Every row gives one point. To make a cloud, some directions were put in groups of two or more. Within a group, all points are equally far from the middle, so they leave a hole (a ring in 2 directions, a hollow ball in 3). The other directions are filled evenly. Then the cloud was stretched, turned, moved and blurred a little. Count the holes, and give their numbers of directions, smallest first.
In the rows, zero is written as 128.

Cloud (21 x 3)
[[ 75  84 149]
 [129 102 149]
 [ 88 170 136]
 [142 176  85]
 [ 98  60 168]
 [ 93 102 100]
 [103 107  56]
 [145  46 112]
 [115 187 120]
 [124 135 184]
 [ 55 135  86]
 [104  77 103]
 [ 65 133 116]
 [128 182 130]
 [159 174 116]
 [ 84  93  93]
 [135 157 130]
 [118 103 208]
 [103  68 125]
 [113 154 156]
 [122  86 199]]
Holes: 0

Cloud (32 x 4)
[[118 125  71 114]
 [164  83 106  94]
 [ 90 118 111 150]
 [151 172  72  95]
 [116  65 143 174]
 [125 173  70 109]
 [172  86 129  83]
 [162 103  80 101]
 [201  67 127 113]
 [129  69 103 175]
 [227  80 137 128]
 [101  85 153 107]
 [174 152 142  64]
 [167 138 172 127]
 [130  83 128  83]
 [208 102 121 100]
 [218 124 135 159]
 [193  46 163 136]
 [191 103 147  87]
 [100  82 124 139]
 [178 154 103  62]
 [125  76 101 165]
 [111  67 146 160]
 [194 130 135  82]
 [132 176 132 132]
 [133 100  78 139]
 [186 149 104  77]
 [207 136 132 120]
 [176 161  91 125]
 [103 128 156 161]
 [157 106  81  94]
 [ 80 104 127 121]]
Holes: 1 (3)

Cloud (27 x 4)
[[118  86 159 115]
 [ 60 126 155 101]
 [108 181 131  49]
 [ 81 176  80  89]
 [ 82 149 136 185]
 [132 149  92  80]
 [187 160 123  87]
 [117 144  79  86]
 [ 68  93 146 115]
 [ 99 183  69 130]
 [144  97 107 198]
 [153 109 192 125]
 [164 103 112 185]
 [182 117 194 152]
 [110 158 172 136]
 [166 143  91 130]
 [134 180 182 124]
 [ 58 148 155  89]
 [ 36 166 120 102]
 [111 135 144 200]
 [172 113 172 171]
 [111 199 106 126]
 [159 125 193 147]
 [113  74 132 110]
 [ 84 187 123 174]
 [125 111  83 103]
 [ 95 136 154 163]]
Holes: 1 (2)

Cloud (56 x 6)
[[169 124 133 180  89 194]
 [146  89 131 173  75 145]
 [171 166 140 199 126 135]
 [118 198 205 128 118 173]
 [137  88 135 160 178 124]
 [175 160 182 170 105 160]
 [133 102 179 171 205 188]
 [133 151 174  90 100 182]
 [129 112 126 210 104 151]
 [162 143 139 140 149 142]
 [105 101 143 172  96 177]
 [ 68 111 183 132 147 188]
 [141 134 196 189 157 133]
 [111 116 185 128  94 153]
 [ 75 149 144 124 145  87]
 [112 188 179 107 106 181]
 [160 145 100 152 118 148]
 [125 151 159 170 103  90]
 [164 166 142  96 157 128]
 [166 156 110 206 161 118]
 [ 95 128 148 173 175 166]
 [137  82 155 139 188 159]
 [105 115 166  74 157 149]
 [106 118 157  95 189 168]
 [145 144 213 176 139 147]
 [114 176 154 129 177 136]
 [ 63  95 142 140 138 176]
 [158 151 138 204  83 183]
 [ 91 170 151 132 164 105]
 [ 92 144 220 156 103 129]
 [104 103 156 109 162 125]
 [168 137 121 173 109 121]
 [114 139  98 208 106 141]
 [142 136 128 107 116 165]
 [154 155 133 127 122 173]
 [ 67  98 121 152 146 141]
 [ 73 118 134 146  76 164]
 [136 131  99 193 122 166]
 [ 49 148 154 129 189 137]
 [ 69 134 108 198 114 152]
 [147 203 125 149 128 161]
 [ 95 164 169  87 159  84]
 [ 87 106 149 104 132 151]
 [ 97 170 135 148 117 144]
 [121 158 138 118 164 144]
 [149  94 164 145 116 158]
 [101 100 114 139 134  97]
 [ 60 186 149 162 113 143]
 [134 154 132 162  91 154]
 [147 100 194 188 109 149]
 [ 71 167 115 154 104 209]
 [ 94 142 151 156 128 138]
 [102  78 147 128  86 114]
 [161 132 149 118 176 126]
 [129 156 135 249 151 143]
 [169 193 153 220  71 148]]
Holes: 0
